Rows are points. Any point is a mix of the corners, with weights that add up to 1. It lies inside the corners' shape when no weight is negative. Say inside or outside, and name the corners with a negative weight.

Corners:
(1): [-56 -57]
(2): [-16 21]
(3): [35 13]
Points:
[9 -17] -> outside (2)
[17 13] -> inside
[-21 7] -> inside
[7 38] -> outside (1)
[-3 -22] -> outside (2)
[-25 -31] -> inside

Corners:
(1): [1 24 5 0]
(2): [-7 -20 30 5]
(3): [-75 -31 -17 4]
(4): [62 -39 15 -5]
(5): [-48 -4 -11 39]
Points:
[-38 -24 4 5] -> inside
[-30 -11 4 22] -> inside
[-51 7 -7 27] -> outside (4)
[-1 -26 15 9] -> outside (1)
[-53 -6 -9 18] -> outside (4)

Corners:
(1): [15 19 8 21 -21 -19 7 -18]
(2): [-13 0 -25 7 -18 -34 29 -5]
(3): [31 -10 -58 9 -18 -28 -39 -20]
(4): [4 -39 9 -25 -8 28 34 20]
(5): [-14 26 31 2 14 12 -11 29]
(6): [-2 19 -15 0 13 -14 16 -27]
(7): [3 -36 15 -95 -8 -19 -33 -15]
(8): [32 10 3 -21 -3 12 28 46]
(9): [3 -5 24 12 57 -23 2 63]
Points:
[3 15 9 -9 0 -25 1 -7] -> outside (3, 4)
[-5 -10 -22 -13 -2 -45 -11 -24] -> outside (4, 5, 8)
[2 20 15 -17 21 -24 24 12] -> outside (3, 4, 5)
[13 7 -3 1 -1 -2 15 21] -> outside (7)
[3 12 12 -4 0 -8 17 1] -> outside (3)
[-2 4 5 -11 1 -11 10 1] -> outside (3)
[6 -9 -17 -23 19 -8 -27 -17] -> outside (1, 2, 8)

Corners:
(1): [-3 -13 -3 -8 5 -7 9 25 -29 17 29]
(2): [41 -10 39 24 2 -7 7 -12 -20 -2 -28]
(3): [13 -9 26 13 0 -4 11 -12 11 -2 27]
(4): [-8 -1 29 4 -10 -5 -11 -15 -36 -8 28]
(5): [22 14 -10 -95 -61 -27 -29 3 28 35 9]
(6): [0 -22 -26 21 -25 -26 -7 -9 6 -59 -22]
(7): [-15 24 -42 1 -16 -2 9 8 -1 -30 -6]
(8): [-13 21 -4 -16 -6 -15 -63 22 21 28 -13]
(9): [12 -10 37 22 21 44 11 26 7 -37 32]
(10): [2 -20 27 11 10 31 -13 -2 5 17 -8]
(11): [14 7 -48 9 -6 -15 -2 -17 -34 9 30]
(12): [0 -8 20 -37 2 -8 -1 -16 5 -43 17]
Points:
[3 7 1 -12 -15 -11 -9 1 -6 -8 13] -> outside (10)
[8 -1 8 -7 -13 -13 -8 -9 -9 3 4] -> outside (9)
[9 3 1 -28 -20 -7 -11 4 8 6 10] -> inside
[8 0 10 -24 -28 -17 -18 -14 12 -7 -4] -> outside (1, 9, 11)
[2 -6 6 21 1 4 -6 -5 1 -34 -2] -> outside (1, 5)
[8 -3 -1 -13 -11 -11 -9 -6 4 -5 -1] -> outside (4, 9)
[8 -7 -4 1 -7 -1 -4 2 8 -12 -5] -> outside (4)

Corners:
(1): [-62 -32 12 -5 -11 3 16 15 -30 23 -22 -14 -42 25 -33 42 -16 50]
(2): [-64 12 -26 -38 1 -28 25 -27 -15 50 40 27 -27 -46 11 30 -16 19]
(3): [34 43 67 -37 4 -10 -17 -34 -40 -21 -5 -15 -42 21 -31 51 61 19]
(4): [-17 16 -35 27 40 -21 38 -16 13 -18 -19 19 -37 -6 31 -12 19 -31]
(5): [-40 -24 3 5 -70 18 -22 6 -27 -11 -17 -4 -58 39 -30 -2 -38 -5]
(6): [3 -11 21 -2 38 -19 -36 16 -17 -14 -11 -45 15 -17 25 -51 -29 -46]
(7): [3 -41 71 -59 -8 28 -9 20 4 27 48 20 -41 13 -3 -5 8 52]
(8): [-37 -51 18 -14 -42 19 39 -25 9 -4 -23 -5 -31 8 -40 33 -7 -24]
(9): [-12 -22 9 -11 -57 19 -35 -56 -41 4 -39 42 -23 66 -6 65 34 17]
(10): [-32 -19 -6 7 31 -30 35 0 -32 -16 25 23 -31 -10 -65 32 12 16]
(11): [-24 4 -5 -25 11 3 -24 63 21 24 -41 -7 -4 -5 -11 32 -28 -11]
(12): [29 -12 15 41 63 -51 13 -24 16 1 33 29 -44 -85 2 -31 -32 5]
(13): [-73 4 44 -4 35 6 -5 -4 -2 -9 -14 26 10 -59 22 -11 -12 3]
(14): [33 16 -15 3 15 -7 45 16 38 -20 11 3 40 -32 45 27 -51 -25]
(15): [-25 2 11 -11 -26 17 20 54 -62 57 10 5 -35 -16 -30 29 10 16]
(16): [-11 -35 49 -9 -68 -48 11 -20 -7 14 4 1 -24 0 -20 -6 6 32]
(17): [24 -12 -51 31 23 -6 24 -2 10 -12 9 7 -8 -82 10 -55 -34 -2]
(18): [-3 4 -15 -10 46 4 13 -3 -51 -13 -68 27 -16 -14 -7 -24 -19 -33]
(19): [-30 29 16 18 60 -7 29 -14 -14 32 -29 -6 10 -4 -40 -50 -16 -13]
Points:
[-16 1 6 -9 16 -1 1 -11 -2 -5 -22 6 -14 0 9 9 -19 -12] -> outside (10, 15, 16, 17)
[-14 -1 5 -7 -1 -1 12 -6 -19 6 -11 15 -25 -5 -13 16 -2 5] -> outside (6)
[-6 26 -47 32 54 -24 -9 4 -51 12 -33 1 -34 -29 -25 -22 -11 -10] -> outside (7, 8, 13, 14, 16)
[-45 -11 0 18 -7 2 12 -16 -56 -18 -45 -1 -22 17 -48 3 18 -5] -> outside (2, 7, 11, 12, 14)
[-13 -2 -20 18 23 0 16 10 -8 -7 -23 4 1 -16 5 8 -29 -23] -> outside (2, 3, 7, 16)
[-2 -7 12 -9 7 -4 13 6 -1 0 6 5 -8 -12 4 7 -15 0] -> inside
[-24 -7 11 -9 31 -1 14 -14 -8 8 -10 27 -31 -11 -23 15 7 16] -> outside (5, 6, 14, 15, 16)

Corners:
(1): [25 -9 13 -8 -56 35 -32 5 13 -11 21 -6 18 9 17 16 17 53 22 19]
(2): [-5 -40 30 -3 -18 21 -1 -24 14 -17 2 16 -41 -24 12 56 -9 -39 -39 -32]
(3): [-14 30 -20 53 42 -7 7 -19 -28 -12 11 -65 50 56 -7 -38 -41 -33 -24 23]
(4): [-9 2 23 14 46 4 -23 14 -28 22 32 -83 -14 1 -21 -25 -30 -1 5 25]
(5): [-7 17 -27 66 36 -42 -8 0 8 -3 -22 -38 -10 -2 -39 -9 -30 6 44 24]
(6): [-14 -4 14 -4 19 -15 5 42 -37 -10 -5 -29 41 30 18 -28 4 -44 -2 30]
(7): [26 -4 19 39 -52 35 -9 24 5 -30 -11 28 4 55 -39 -8 29 33 -12 3]
(8): [-30 -38 -66 75 35 -37 -33 13 -37 -14 18 -18 3 3 3 12 -22 -33 -3 32]
(9): [-14 -10 9 -32 4 28 36 -14 6 16 -33 -52 -11 -3 -9 36 29 -1 -30 6]
(10): [-6 14 -14 11 27 -35 1 7 -81 -35 37 -40 19 -8 -22 -47 -27 -4 7 26]
(11): [3 -36 -19 20 53 -36 -31 -26 4 48 -7 -28 33 19 -26 -43 -20 -17 11 30]
(12): [-41 16 -31 22 22 -22 30 4 2 -10 23 1 12 -11 26 -29 -32 16 -8 14]
(13): [49 21 -6 15 -40 77 30 0 2 9 36 16 -4 44 -49 28 -3 28 12 -10]
(14): [-18 -28 54 7 20 41 -24 -20 20 25 -29 14 -24 -18 -3 68 53 -7 19 -30]
(15): [30 -17 18 23 38 22 22 -22 -21 15 -8 -37 -38 -2 12 17 8 -24 -28 23]
(16): [17 -12 -31 -18 -20 64 -9 -8 50 -48 -20 21 7 18 21 -23 33 39 12 -30]
(17): [5 41 31 -2 23 -10 8 -7 50 18 -21 -23 -60 10 25 95 33 29 -17 -23]
(18): [11 23 18 0 -65 42 -16 3 -16 -16 3 28 -30 14 22 8 2 43 3 -28]
(19): [-4 46 -28 16 -83 37 -20 -3 65 -29 14 64 -53 -4 24 28 57 40 16 -10]
(20): [19 22 4 -1 -16 15 -33 10 14 20 6 -20 -16 -90 2 55 26 23 8 -11]
(21): [20 23 14 -17 -28 84 -18 11 8 -42 -25 39 -11 37 20 7 0 45 -24 36]
Points:
[-1 -3 10 7 0 11 -7 6 -5 -4 0 -11 2 3 4 10 7 -5 0 6] -> inside
[-3 3 7 2 1 21 4 0 -7 -7 3 -16 -9 2 14 19 8 -4 -13 4] -> outside (5, 7, 11)
[-1 -5 -1 14 2 16 -6 -3 -3 -3 -1 -9 -2 5 -2 3 4 3 -1 6] -> outside (17)
[6 13 7 4 -5 22 -5 -5 8 2 4 -12 -12 -5 3 14 7 13 2 0] -> outside (7, 8)
[1 4 4 16 -1 8 -5 -1 9 -5 -3 -10 -13 6 -1 16 3 9 0 2] -> inside
[1 -6 -15 41 -3 23 0 2 -19 -38 3 5 20 39 -2 -20 -12 -3 -6 7] -> outside (4, 9, 11, 17, 19, 20)
[-4 -2 2 8 -5 26 -4 -2 -9 -9 4 3 -3 3 4 -3 1 2 -9 2] -> outside (1, 5, 17)

Corners:
(1): [-36 -23 13 -3 -41 30 -2 -6 -31 13 -17 12 -13 -44 33 -44 4 8 29 9]
(2): [-49 7 20 -5 -31 -15 16 -38 -23 -10 -40 30 36 -5 -6 4 -2 49 -3 -4]
(3): [-25 7 -32 1 -51 29 -41 -29 18 -20 -34 -62 2 -26 -19 40 32 0 -9 -44]
(4): [-44 -9 -8 -20 12 32 1 -31 -56 17 -36 -21 10 -20 66 59 32 2 3 -18]
(5): [-58 31 -19 -24 -25 12 -61 -40 -4 -43 -12 -31 17 -13 12 3 -22 -39 28 3]
(6): [26 -34 21 3 -38 -68 1 13 -33 8 36 63 1 21 5 -3 -37 -12 -34 26]
(7): [30 -35 56 51 -26 -33 -35 5 -71 -11 -2 26 -12 13 24 -15 -70 52 -3 18]
(8): [-51 -8 19 18 -26 4 -55 -62 11 60 -13 8 5 -20 42 7 12 59 23 -56]
(9): [-14 -36 -15 76 -7 -41 17 41 16 -36 59 -2 9 64 -24 18 -77 19 23 1]
(10): [2 -12 5 11 -34 -38 -13 41 -89 39 10 21 6 35 36 -44 -51 46 -22 -20]
(11): [9 9 22 21 -16 71 -23 -39 5 41 -35 -6 37 1 17 13 22 16 21 14]
(12): [43 -67 3 -27 1 -55 -20 -6 -32 -38 15 -4 -3 37 8 -39 -17 64 1 26]
(13): [-12 -25 14 63 -4 -27 -6 -4 -51 0 31 23 3 35 -17 -66 -25 48 -35 -17]
(14): [-43 11 28 -19 -12 23 -7 -19 24 15 10 -78 17 -45 -10 1 3 -23 -3 -8]
(15): [-41 -42 -54 -24 6 53 -49 -21 5 29 -58 -24 9 -33 -71 23 -21 0 3 -22]
(16): [-26 41 24 -43 9 55 -26 -32 -40 9 4 12 -16 -5 -25 11 30 0 40 -35]
(17): [-42 -5 43 -12 -48 53 -29 -14 -19 39 -38 17 -20 7 15 -14 -34 31 -3 -7]
(18): [32 21 -46 42 20 -81 6 -20 27 -34 39 -8 -21 9 -49 2 -77 -13 -18 35]
(19): [-17 -27 -12 29 29 -80 14 66 6 -38 20 33 -25 30 -10 -20 -29 16 7 43]
(20): [-11 -30 -40 45 44 -71 -8 -14 25 6 5 -43 -10 34 -64 -4 -28 -28 40 19]
(21): [17 0 24 20 4 -22 -18 16 -13 -9 -25 61 -8 23 70 -35 -29 6 -14 -38]
Points:
[-15 -16 -1 7 -9 -9 -20 -7 -12 1 -6 -4 1 -2 -9 -1 -23 7 2 1] -> inside
[-23 -8 -3 10 -13 -9 -14 -13 6 5 2 -7 6 14 -22 0 -20 14 7 -1] -> outside (1, 4, 7, 21)
[-13 -13 0 13 -15 -9 -18 -15 -19 4 -6 -7 5 1 1 -9 -27 14 -4 -5] -> outside (16, 19)
[-14 -16 1 13 -11 -10 -13 -10 -11 -4 -6 9 -3 6 1 -4 -20 17 8 1] -> outside (10, 14)
[-20 -1 2 16 -13 2 -20 -21 -16 8 -6 -4 2 -1 -1 5 -21 6 7 -11] -> outside (12, 19)
[-12 -11 -2 4 -24 -11 -21 -13 -25 -3 -5 7 -4 1 1 -4 -23 11 -1 -11] -> outside (11, 14, 19)
[-20 3 3 1 -11 2 -25 -16 -17 -5 -5 1 2 3 5 -3 -13 3 9 -9] -> inside
[-17 -7 7 9 -11 4 -19 -20 -7 2 -9 -1 4 0 0 -2 -13 13 6 -1] -> outside (10)
[-15 -1 19 30 -10 -10 -18 -26 -26 4 3 25 -1 13 16 -7 -26 15 14 -6] -> outside (3, 10, 12, 14, 15, 19)

Corners:
(1): [-15 14 -37 12 -3 -5 -1 20 11 -1 -9 -14 -13 8 1 35 13 39 29 21]
(2): [-11 -20 24 15 -22 27 5 -25 -7 17 3 -6 8 12 -17 -14 -16 8 -7 10]
(3): [-4 -21 5 1 -21 -23 -25 14 13 -4 -6 -11 11 -5 -4 -1 1 6 13 -5]
(4): [-20 16 -1 2 -3 -6 -21 -4 14 10 10 10 -3 10 3 -7 11 -10 1 6]
(5): [-19 11 -5 -5 15 16 -34 -7 -1 -1 2 1 -22 -10 -8 -18 -31 -6 5 -4]
(6): [7 17 17 7 -5 8 7 -13 17 5 -22 11 13 -6 -13 4 -16 16 4 8]
(7): [-43 13 13 -10 15 12 15 16 -2 -59 -15 -9 -86 10 18 -16 10 39 0 -8]
(8): [88 -2 -8 1 8 14 -4 5 -5 0 22 7 30 10 18 7 2 -23 1 -12]
(9): [-4 7 -10 -20 6 12 6 -3 -23 4 -13 8 8 6 6 -9 6 6 1 18]
(10): [-5 16 -5 -6 -17 12 1 21 -6 -10 -10 -13 -4 38 51 -36 -19 -3 10 95]
(11): [7 16 -21 10 -1 -4 -8 2 -4 5 -10 19 18 -19 -11 15 17 5 15 -7]
(12): [7 11 4 -17 2 12 1 -20 10 -15 -9 -6 9 -23 4 0 11 -5 -27 -7]
(13): [26 7 -4 -13 2 -9 -13 26 10 -6 0 -16 15 5 42 15 14 -9 -6 -12]
(14): [-8 13 13 -13 -49 6 1 13 14 7 -2 12 -21 -9 -2 -13 12 -14 -15 0]
(15): [-12 -56 9 3 -6 3 -10 -2 -11 7 5 9 -19 5 3 -6 14 3 9 7]
(16): [14 21 22 11 0 -10 10 4 11 7 -16 8 13 -10 -15 3 14 18 -37 11]
(17): [12 15 -7 7 10 10 5 20 10 -21 -10 8 -4 39 4 -14 -18 -12 -5 -2]
(18): [-16 3 2 12 7 -17 14 -4 21 8 4 12 -11 -12 -9 -21 -22 7 -11 2]
(19): [11 -14 2 15 2 -18 13 -22 3 9 11 1 14 -17 -8 45 11 -8 10 2]
(20): [22 25 -1 -12 -25 -14 -34 5 11 8 -7 -9 -9 13 29 -20 -4 -26 -18 19]
(21): [-8 13 10 -2 15 16 13 -1 4 0 -19 4 -21 -7 -9 -20 9 -4 3 2]
Points:
[4 5 0 1 -4 -1 -3 0 5 -1 -3 2 0 0 4 2 2 2 -2 5] -> outside (21)
[4 5 5 -1 12 10 0 -9 0 -7 -3 6 -10 -2 1 -5 -3 -1 -1 -9] -> outside (1, 3, 10, 14, 16)
[0 2 3 -1 -5 1 -2 4 1 -1 -7 1 -1 4 4 -6 2 4 -2 13] -> inside
[-3 1 2 0 -1 6 1 3 2 -4 -5 2 -7 2 4 -4 2 5 2 7] -> outside (20)

Corners:
(1): [6 -6 -26 12 -14 12 6 -37 23 26 -2 -11 -20 30 -34 -31 27 38 34 25]
(2): [-49 -56 -23 18 -19 9 -6 -33 -35 -20 -36 -8 10 7 -19 43 -14 29 -7 15]
(3): [-30 -37 -3 14 -29 37 -35 -35 7 -48 -41 15 11 -20 -32 25 -54 -2 22 8]
(4): [32 0 -2 -7 67 12 22 13 6 38 15 18 29 6 -25 -33 14 6 55 -26]
(5): [-11 2 16 39 9 29 -19 -14 33 23 16 -27 -10 31 14 -55 18 25 37 -37]
(6): [1 -53 -3 12 -19 -53 -17 -19 -26 -59 -7 -8 5 8 -3 51 -18 22 5 43]
(7): [-45 -9 -18 39 -41 -4 -13 -34 15 -19 2 -18 11 25 -15 -24 -6 20 47 -23]
(8): [17 32 -9 23 22 9 3 -13 31 12 -14 7 -6 -2 -7 -22 25 51 84 5]
(9): [-14 -27 2 1 -12 9 -1 15 -3 39 2 -17 -35 18 -16 -11 1 19 79 2]
(10): [41 15 -31 -12 45 10 16 45 -1 34 9 16 -14 18 53 60 26 -55 3 12]
(11): [-29 -39 -47 21 -79 21 33 -29 -46 -66 -48 -18 3 -16 -11 32 -39 0 -21 25]
(12): [36 40 -2 -55 36 14 -13 21 -11 15 11 -3 23 -4 47 47 27 -23 -1 51]
(13): [18 46 -15 -34 41 6 42 51 18 30 32 13 15 -3 64 27 26 -39 -10 32]
(14): [34 19 -30 -18 24 -20 -5 50 30 35 20 14 24 6 30 45 8 14 -6 -32]
(15): [-40 -53 -38 9 -36 -64 -27 13 -27 -26 -37 -25 26 -10 2 17 -15 -11 0 28]
(16): [18 40 -2 37 29 13 17 -19 46 59 25 -41 5 -3 -20 -46 17 27 74 -28]
(17): [-69 -9 -21 15 -67 -13 -30 -26 -16 -19 -54 -29 24 39 13 16 -68 15 -32 22]
(18): [30 44 -13 -57 53 -11 24 54 23 -15 -18 -14 -1 32 41 38 8 -42 -23 12]
(19): [-27 -81 -26 -27 -38 -18 -41 -65 -24 -23 -59 3 3 -3 45 25 -30 -16 -17 -18]
(20): [-22 -26 -25 3 -33 -18 -9 -18 -62 -12 -19 -14 -43 -38 -20 12 -72 -1 -23 5]
(21): [-5 -9 18 35 -30 2 9 -33 -10 -29 -21 -6 2 -6 -39 0 7 31 17 -9]
Points:
[-3 -7 -15 8 -6 2 -3 -7 -1 5 -9 -4 3 2 2 8 -1 12 25 6] -> outside (18)
[-6 -5 -18 2 -3 -5 -1 -2 -4 -11 -15 -6 12 1 10 18 -10 -2 1 2] -> outside (1, 9)
[-8 -13 -10 9 -11 11 2 -25 -8 -10 -15 -9 -7 -5 -10 0 -10 15 25 4] -> outside (10, 14, 15, 17)
[-12 -12 -15 7 -13 -5 0 -8 1 -5 -14 -12 2 6 -4 3 -11 13 16 -1] -> outside (10, 12)

Corners:
(1): [12 -27 14 -7 -1 14 -24 -15 -4 13 -6 9 -10 2 3 -2 -10 -5 -3 1]
(2): [1 5 -16 3 -4 -3 4 -14 12 -6 -7 -8 -4 3 4 -8 7 -4 12 -3]
(3): [1 6 -21 -5 7 3 7 5 -1 8 8 12 -4 -4 1 11 4 4 7 1]
(4): [2 6 13 -2 9 -10 0 6 -3 -4 13 12 -3 5 4 -3 0 4 11 6]
(5): [7 -26 6 7 -24 -15 -4 -17 0 8 1 -5 0 -2 1 -13 -9 22 9 -2]
(6): [26 -2 -11 -8 -2 -1 4 -2 3 8 8 -9 3 19 7 7 17 -4 -5 4]
(7): [2 -7 10 2 11 -12 3 -28 -14 12 14 -12 8 -11 5 -8 -10 0 -1 15]
(8): [15 4 -8 4 3 34 10 3 -13 7 8 -1 -7 -6 -8 4 -6 1 -3 1]
(9): [13 -4 12 -6 -5 -10 5 2 22 3 -6 -2 -6 3 -8 -5 -10 9 1 7]
(10): [14 -15 -10 -4 -1 -10 -6 -5 6 2 -14 4 7 37 2 -9 -10 4 -1 15]
(11): [16 -12 4 -2 2 -6 -19 -39 -1 1 -1 -4 36 0 2 -22 -10 10 -2 12]
(12): [0 -16 3 10 10 -9 -2 -35 -3 -16 6 -3 -3 -7 -29 -13 6 2 -1 5]
(13): [0 8 11 -11 -6 17 7 -4 -10 -2 -2 6 26 -5 -9 -9 14 -8 28 2]
(14): [1 -1 -11 -8 4 -19 -11 3 37 2 12 -11 17 12 11 -13 -6 -6 -3 8]
(15): [-6 -2 16 1 -28 -9 -7 -9 -2 12 10 12 -6 -1 -4 -9 -7 -10 10 9]
(16): [2 1 -18 -14 -6 19 6 11 -8 -18 -8 -11 0 -1 -8 7 -10 2 -7 3]
(17): [4 6 -19 3 4 8 6 2 -6 8 10 -18 7 -1 8 29 4 -5 -9 -5]
(18): [-2 11 3 -6 -10 10 4 -5 -5 3 7 -6 -8 1 -11 0 15 -5 4 -28]
(19): [-7 4 9 -12 -20 21 13 2 -5 -10 2 4 -4 14 -1 12 -8 -2 -1 3]
(20): [-6 -24 13 1 -13 -11 5 6 -6 12 -5 23 4 5 6 -1 -17 -13 -5 2]
(21): [3 2 5 1 12 9 -2 3 4 1 1 -9 4 -8 -6 -1 95 6 4 -2]
Points:
[5 -1 -3 -2 -5 2 1 -5 1 -1 2 -2 5 4 -3 -1 5 1 2 0] -> outside (1, 7)
[10 -5 -4 -3 0 0 0 -5 2 5 -1 -4 5 4 3 -3 2 3 1 2] -> outside (12, 15, 19)
[12 -9 -6 -5 0 1 1 2 2 3 1 1 -1 9 -2 3 -6 0 -2 1] -> outside (2, 7, 11, 15, 19, 21)
[6 -2 5 -2 -2 -4 -3 -9 4 4 5 2 2 3 -2 -8 11 2 7 4] -> outside (16, 17, 20)
